Each row is a point. Before rounding, the points of a table are all equally far from one centre. They may lie mostly on one side of it. Where is the centre, to within rounding?
In the rows, 128 means zero.

Points (6 x 3):
[[111 161 104]
 [117 155  85]
 [110 161 104]
 [ 82 140  58]
 [107 120  49]
 [121 157 100]]
Centre: [ 93 106 103]

Points (17 x 12):
[[175 115 134 139  67  90 145 187 107 150 114 115]
 [174 160 102 129  55 145 118 137  87 117  87 114]
 [165 168 117 161 138 155 147 139  65  76 127 125]
 [173 152 163 171  69 125 133 187  85 109 122 109]
 [152 171 124 137  93 117 159 207 100 160 136  61]
 [162 157 144 140  97 141 138 136 110 136  78 134]
 [192 145 132 138  74  99  99 147  88 114  96 143]
 [161 151 138 165  90 155 133 173  51 115  92  82]
 [161 118  96 167  47 127 103 176 108 117 163 100]
 [180 149 177 143  95  94 143 195  83  75 107  97]
 [202 137  94 152  85 171 121 188 111 114  94  95]
 [164 139 120 122  74 105 130 171 126 124  52  88]
 [144 151 115 160  69 110 146 202 117 135 100  75]
 [150 192 138 129  97 100 132 184  81  71  93 112]
 [151 192 150 126  84 109 130 211 112 107  99  73]
 [117 158 123 104 106 103 144 193 115 107  93 138]
 [158 156  89 188  94 127 120 167 101 111  80  74]]
Centre: [159 132 121 117 121 121 115 155 106 105 136  79]

Points (31 x 24):
[[ 60  81 119 165  68  93 149 112 193 181 142 105 174 139 124 165 144 176
  142 136 147 129 118 121]
 [100 109 137 111  88 130 117 123 179 141 149 118 119 122  87 194 151 159
  165 186 174 162  98 145]
 [122 102  86 137  67 101 100 100 159 193 146 116 164 113 110 149 162 148
  131 161 176 131 102 173]
 [ 92  92 104 162  93 118  81  94 169 153 139 109 191 122 109 179 182 168
  155 184 147 143  79 124]
 [105 114  84 160  77 112 131 104 166 182 150 139 173 141 124 206 160 165
  147 172 149 136  84 153]
 [ 70 107  93 180  73 134 118  74 137 140 167 129 168 128 145 181 133 180
  131 219 146 135 132 116]
 [ 75 117 133 174  77 130 120  91 172 123 156 129 168 124 124 177 151 173
  156 144 143 156 102 129]
 [116  77 110 176  73 118 128 121 207 169 133 136 152 131  94 179 158 177
  159 153 166 151 146 123]
 [ 89  73 110 201  84 126 142  97 154 165 173 128 164  93  87 153 148 180
  131 201 150 129 101 138]
 [ 77 113 106 168  89 139  93  73 177 154 139 119 199 137 117 178 163 174
   94 176 142 117 117 108]
 [ 58  65 148 173  57  99 127 120 170 157 158 117 155 139 132 178 146 145
  123 169 128 137 130 150]
 [101  79 102 158  52 108 118  67 180 181 143 107 155 140 137 182 162 153
  143 153 157 102 115 112]
 [101  88 119 170  57 122 123 102 187 173 139 131 138 137  92 176 163 147
  157 183 149 126  86 130]
 [ 69  63  94 187  70 119 112 121 176 152 169 114 155 147  84 165 181 159
  129 153 157 134  96 102]
 [123  74 101 197  61 118 110  86 164 183 149 134 151 101 132 215 176 144
  129 176 169 103 127 121]
 [ 96  84 118 206  88  92 113 106 160 174 187 131 145 139 102 164 178 128
  144 175 135 138 119 144]
 [ 76  92 124 195  79 118 136 119 162 190 120 134 144 146 131 190 146 143
  158 123 152 137 105 126]
 [117  89 136 215  81 126  96 128 161 135 174 106 134 121  70 165 175 178
  139 149 155 124 116 128]
 [ 94  71 120 187  71 119  98 107 164 147 148 104 166 152  70 181 160 180
  112 164 155 150 127 149]
 [105  89 119 177  43  97 103  97 148 164 134 108 155 132 101 199 180 183
  120 130 184 133 122  91]
 [ 87  69  97 174  75  87 105 121 140 161 143 120 151 136 143 135 206 178
   96 150 167 111 131 146]
 [ 78  77 107 181  68 115 110  76 150 168 124 119 191 108 144 174 146 185
  110 166 135 129 142 108]
 [ 77  90 102 191  81 123 144 110 146 162 179 118 187 107  96 157 146 132
  135 139 130 140  95  80]
 [101  57  63 190  60 117 133 134 177 158 173  87 175 115 122 148 158 137
  137 175 174 109 102 138]
 [ 86  85 106 187  34 106 118 126 135 158 144 127 158 132 104 178 155 160
  166 188 175 116  86 136]
 [ 96 100 124 180  54 113 132 114 179 170 185 109 167 134 127 182 168 176
  129 201 162 153 105 142]
 [102  84  77 178  67 125  88 117 212 133 160  98 169 109  94 172 162 148
  136 179 155 144 113 124]
 [ 56  85 117 162  56 123 112 133 167 160 172 113 175 146 107 166 152 168
  123 142 160 145 123 153]
 [114  64 100 193  77 114 147  81 179 141 177  97 157 136  87 153 154 152
  114 152 142 141 131 128]
 [101  97  93 165  61 134 104 139 177 174 141 132 153 146  96 148 174 161
  143 189 149 162 105 108]
 [ 89  87 109 158  73 113 141 131 192 181 123 112 168 128 108 156 168 189
  134 149 130 153 120 140]]
Centre: [102 109 109 159 116 107 128 134 140 145 140  98 146 116 119 176 145 146
 121 174 171 116 133 111]

Points (28 x 24):
[[145 181 109 165 230 117 143 133 144  87 149 122 145 140 103  89 102 149
  134 145 127 151 151 105]
 [126 169 105 148 188 107 162 145 113  96 145  93 175 112  89 137  97 194
  112 181 112 171 144 139]
 [154 160 127 109 217 109 166 112 135 101 149 105 136 134  98 134  96 174
  102 167 107 162 139 154]
 [154 167 119 150 222 100 115 149 128 120 132 121 153 155  84 139  87 186
  103 148 130 148 169 119]
 [171 158 124 178 222 128 159 156 154 104 159 143 143  64 131 149 113 163
   99 154 140 158 139 104]
 [152 140 133 150 192 116  90 149 147 109 161 165 179 140 100 122  91 173
  117 149 134 156 149 118]
 [128 148 107 114 235 116 167 135 110 117 138  91 140 113  93 129  74 159
   91 122 133 157 152 141]
 [140 139 107 123 194 120 145 135 133 128 110 127 177  83 131 170  70 159
  121 103 132 135 155 116]
 [136 136 107 150 199  75 147 119 152 103 157 110 128  91 128 118  89 134
  129 129 147 148 136  96]
 [139 165 123 128 249 103 162 158 136 131 120 138 162 132 114 116  87 170
   87 138 111 142 117 151]
 [143 162 128 140 224  87 161 151 143  97 124 130 165 119 118 136  85 173
   84 122 154 155 118 138]
 [148 166 120 136 237  94 169 171 114 108 163 104 156 117 123 132 111 148
  142 168 133 144 133 138]
 [147 163 119 171 219 121 164 165 135 123 129 112 164 151 103 146  68 172
  127 102 139 132 188 123]
 [150 162 118 175 220 100 107 160 146  96 136 128 149 135 105 136  97 182
  113 110 119 145 164 127]
 [175 154 121 157 191 146 123 104 139 134 108 122 114 107  70 153 130 171
  117 146 142 177 145 145]
 [161 136 108 126 227 121 133 122 105 103 147 124 164 115  93 129  79 164
  107 128 135 165 155 129]
 [160 142 111 127 226 125 148 143 119 126 181 112 186  85 102 150 125 164
   95 140 120 155 144 119]
 [138 199 120 165 180  79 129 109 126 146 173 136 150 121 135 124 105 163
   91 151 144 185 172  98]
 [163 157 107 136 204  73 152 136 131 115 139 120 144 137  91 145  88 182
   85 158 138 164 121 134]
 [134 188 140 161 210 138 137 111 161 132 156 140 164 139 116 130  65 207
  101 123 145 158 143 146]
 [163 134 138 125 225 106 134 125 165 133 148 116 135 117  94 125  88 179
   90 150 169 116 143 134]
 [153 180 110 147 224  91 147 134 146  94 141 125 153 129 139 140  90 147
  126 139 138 161 174 122]
 [114 170 139 119 214 115 151 127 146 117 160 107 164 104 120 154  73 166
   85 116 168 148 150 126]
 [133 159 124 158 218 119 139 159 175 112 104 119 185 108 106 113 107 191
   96 133 130 145 149 110]
 [149 136 137 156 213  84 130 130 123 150 154 110 173 121 117 144  53 169
  100 116 147 159 142 133]
 [160 137 108 187 237  95 128 132 119 105 123 140 130 117 107 118  94 142
   95 136 139 163 164 118]
 [134 146  99 148 216 122 126 174 136 101 148 113 181 110 134 160 114 195
   97 120 114 151 143 111]
 [154 145 112 159 223 109 103 167 133 120 116 124 155 140 131 140  99 173
  107 149 127 188 131 129]]
Centre: [131 149 129 164 161 140 156 143 119 141 143 127 136 124 130 122 115 153
 100 141 130 130 144 137]

Points (28 x 24):
[[ 87 163 110  82  75 109  55 146 106  53 132 105 159 159 122 151  76  78
   89 129 105 137 101  86]
 [145 103  28  94 136 110  50 193  88  77 146 143 130 163 126 137  92 100
  112 156 101 131  94 143]
 [158  75  93  87  77  96  32 165 124  71 125 102 134 141 150 133 152  93
  155 121 107 138  99  94]
 [136  87  71  71  93 109  81 147 133 117 128 133 154 167 148 141  73  94
   74 134  98 190  79  84]
 [116  50  79 112  86 117  37 153 106  78 164 128 175 121 127 138 126 101
   92 147 129 143 100 100]
 [100  66  72  83 101 100  48 181  83 126 133  93 149 178 152 136 110 100
   92 148 138 110 121 115]
 [ 97  86  48  95  81  84 114 176 106  78 145 107 153 132 123 131  76  64
  142 136 101 133  85  97]
 [146 130 101 110 118 116  62  90 120  81 144 112 166 119  92 123 110 105
  128 171 112 105  69 112]
 [132  80  27  94 130  83  79 129 118  96 130 118 133 161  87 124  76  84
  104 127 118 122  83  98]
 [ 79  96  88  94  87 123  50 128 137 117 176 141 113 180  87 124  86  92
   82 118 122 143  84  92]
 [115  97  80  83  97 142  71 155  92  87 123  73 115 157  99 105  98  74
   62 127 110 175  91  90]
 [124  97  66  88 132  69  65 147  74  89 135 124 139 166 166 119 105  84
  127 160 116 113 100 101]
 [144 131  87  93  96 102  93 139 130  99 122 106 147 120 154  84  78 107
   88 115  41 138 104 115]
 [128 140  52  96 109 108  80 119 105  95 179 139 170 166 132  98  67  85
   75 114 144 146 120 129]
 [115 105  30  85 144 129  49 141 132 111 160 112 127 159 147 123  75  82
  143 110 134 131  72 101]
 [114 129  96 118  88  92  21 122  95  58 118 133 109 159 105 151 118 109
   97 119 118 126 136 137]
 [103 110  74 116  85 108  64 172 130  66 128  95 187 161 134 159  64  84
   80 146 126 121 105  79]
 [141  80  86 101  84 152  65 139 109  90 148 142 153 151  62 133 122 143
   58 149  92 172 115  95]
 [130  87  84 102 119 106  18 132 121 117 136 129 150 149 109 163  79 101
   75 122 141 111  97  99]
 [114  83  65  51 112 132  63 135 112  90 132 124 150 114  98 145  95 127
   71 184 124 115  94 112]
 [140  88  80  89 147 142  63 135  96  87 136 111  95 152  58 150  45  94
  118  94 148 136 101 107]
 [120 128  80  89 126 117  41 117  92 104 154 115 144 132 123 118 116 121
   70 156 128 147  78  92]
 [116  90  60 106 134  88  47 166 104 106 191 127 127 134 109 161  65  98
   60 125  84 138 139 110]
 [132  82  57  94 128 134  51 124 112  99 138 103 177 157 101 100  95  92
  113 137 127 115  61  99]
 [ 89 113  72 115 105  96  59 157 127 127 148 155 158 144 140 127 147 116
   96 172 122 119  80 135]
 [136 135  75  47  75 170  82 115 109  93 141 111 139 157 108 127  73  82
   87 141 105 128 106  80]
 [ 95 121 116  93  83  99  66 143 116 133 122 152 147 167 142 107 108 109
  131  83 122 157  74  93]
 [148  74 103  79 117 121  55 173 124 107 112 135 153 159 117 147  80  95
   92 151 144  84  78  85]]
Centre: [120 105 116  87 141 131 110 158 145  85 151 110 144 160 115 145 118 108
 123 121 110 142 139 129]
